Rows are points. To make a cloud, some directions were put in groups of two or more. Within a group, all points are equally far from the middle, so they leave a hole (a ring in 2 directions, a hollow ball in 3). The other directions are filled evenly. Then the cloud was stretched, turned, moved and blurred a little. Count the holes, and give their numbers of directions, smallest first.

Cloud (13 x 2):
[[ 0.47 -1.73]
 [-0.72  1.48]
 [-1.25 -2.65]
 [ 1.22  0.69]
 [-1.49  0.67]
 [ 1.03  1.57]
 [-0.16 -2.32]
 [-0.16  1.21]
 [-1.54  1.28]
 [-1.19 -0.52]
 [ 0.15  0.19]
 [ 1.28  0.70]
 [-2.17 -1.54]]
Holes: 0

Cloud, 28 rows:
[[ 0.70  0.32  1.76  1.04]
 [-1.12  1.87 -0.21  0.37]
 [ 1.20  1.38  1.05 -2.77]
 [ 1.45  1.67  0.11 -2.29]
 [-0.84 -1.21  1.29 -0.60]
 [ 1.11 -1.29 -1.17  0.44]
 [-0.62  0.48  0.60  1.62]
 [-0.67  2.21  0.10  0.35]
 [ 0.18  1.76 -0.48 -2.44]
 [ 0.04  2.36  0.81 -2.15]
 [ 0.85  0.56 -1.53  0.73]
 [-0.53  2.22 -0.22 -1.80]
 [ 1.93 -0.73  1.31 -0.58]
 [ 1.69 -1.12  0.17 -2.07]
 [ 1.84  1.29 -0.65  0.00]
 [-0.58  0.20 -0.50 -2.92]
 [-0.81  1.15  1.44  1.01]
 [-1.42  1.01 -1.15 -0.02]
 [ 0.40 -1.97  0.24 -0.47]
 [-1.65  1.47  1.13 -1.76]
 [ 1.68  1.33  0.00 -2.36]
 [ 1.99  1.48  0.03 -1.73]
 [ 2.39  0.78  0.19 -0.07]
 [ 1.03  1.95  1.11  0.54]
 [ 0.41 -1.60 -0.45 -2.04]
 [-1.08  0.39  2.08 -1.68]
 [ 0.47  1.30  0.06  1.51]
 [-0.54  2.01 -0.86 -0.23]]
Holes: 1 (4)
